Every row gives one point. The points of each table are mixes of a few directions, plus a little noise. How many directions does each table use, and how many do they share? Where both have some left over, give the other angles between the two spaces (their principal angles), to ten degrees, smallest first.

First:
+0.04  +0.03
+0.52  +0.41
-0.22  -0.17
-0.34  -0.26
Second:
-0.42  +0.53
-0.01  +0.01
+0.24  -0.31
+0.19  -0.24
Directions: first 1, second 1, shared 0; angles 90

First (5 x 4):
+0.22  -0.54  -0.07  +0.03
+0.15  -0.35  -0.04  +0.02
-0.41  +1.00  +0.12  -0.05
-0.05  +0.12  +0.02  -0.01
+0.10  -0.23  -0.03  +0.01
Second:
+0.10  +0.46  -0.27  -0.23
-0.30  -0.02  +0.10  +0.81
+0.02  +0.02  -0.02  -0.05
+0.03  -0.48  +0.23  -0.11
+0.13  +0.48  -0.28  -0.31
+0.03  -0.46  +0.23  -0.11
Directions: first 1, second 2, shared 0; angles 40

First:
+0.31  -0.11  +0.06  -0.25  +0.28  -0.33
+0.37  -0.18  +0.02  -0.32  +0.33  -0.42
+0.22  -0.13  -0.01  -0.20  +0.18  -0.25
-0.03  -0.11  -0.14  -0.06  -0.08  -0.05
-0.53  +0.17  -0.11  +0.40  -0.48  +0.54
-0.18  -0.07  -0.17  +0.04  -0.21  +0.09
-0.23  -0.34  -0.50  -0.13  -0.37  -0.03
+0.14  +0.01  +0.09  -0.07  +0.15  -0.11
-0.08  +0.73  +0.76  +0.59  +0.20  +0.55
Second (8 x 6):
-0.17  +0.12  -0.30  +0.44  -0.35  +0.29
+0.47  +0.03  +0.23  -0.16  +0.46  -0.34
-0.16  +0.10  +0.05  +0.13  -0.11  +0.18
+0.11  +0.07  +0.26  -0.12  +0.23  -0.08
+0.08  -0.04  +0.22  -0.25  +0.22  -0.15
-0.29  -0.25  -0.88  +0.32  -0.70  +0.18
-0.12  +0.13  -0.05  +0.26  -0.16  +0.21
+0.08  -0.14  +0.46  -0.62  +0.41  -0.30
Directions: first 2, second 3, shared 2

First (9 x 8):
+0.20  +0.39  +0.22  -0.38  +0.35  -0.18  +1.23  +0.13
+0.28  +0.04  -0.38  +0.28  -0.33  -0.08  -0.24  +0.20
-0.29  -0.33  +0.03  -0.51  -0.17  +0.43  -0.32  -0.22
+0.00  -0.04  +0.11  +0.00  +0.14  -0.01  -0.04  +0.00
+0.02  +0.32  -0.10  +0.30  -0.30  -0.20  +0.18  -0.15
-0.58  -0.30  -0.31  -0.15  -0.30  +0.33  -0.43  -0.12
-0.06  -0.20  +0.38  +0.22  +0.57  -0.11  -0.33  +0.03
+0.06  -0.06  +0.14  -0.02  +0.45  -0.09  +0.21  +0.24
+0.37  +0.18  -0.10  +0.26  -0.41  -0.11  -0.24  -0.11
Second (9 x 8):
-0.32  -0.26  -0.58  +0.65  -0.19  +0.12  -0.04  +0.27
-0.14  +0.22  -0.01  -0.05  +0.05  -0.22  +0.08  -0.03
-0.19  +0.37  +0.41  +0.01  +0.28  -0.25  +0.26  -0.08
-0.18  -0.49  -0.76  +0.16  +0.05  -0.08  +0.09  -0.02
+0.31  +0.12  +0.36  -0.24  -0.25  +0.09  -0.80  -0.09
+0.21  -0.51  +0.01  -0.16  +0.35  +0.09  +0.12  -0.25
-0.15  +0.41  +0.33  +0.31  -0.09  +0.13  +0.42  +0.30
-0.02  +0.60  +0.02  -0.37  -0.30  -0.20  +0.07  +0.11
+0.48  -0.46  +0.24  -0.31  +0.10  +0.32  -0.21  -0.20
Directions: first 5, second 5, shared 3; angles 60, 80
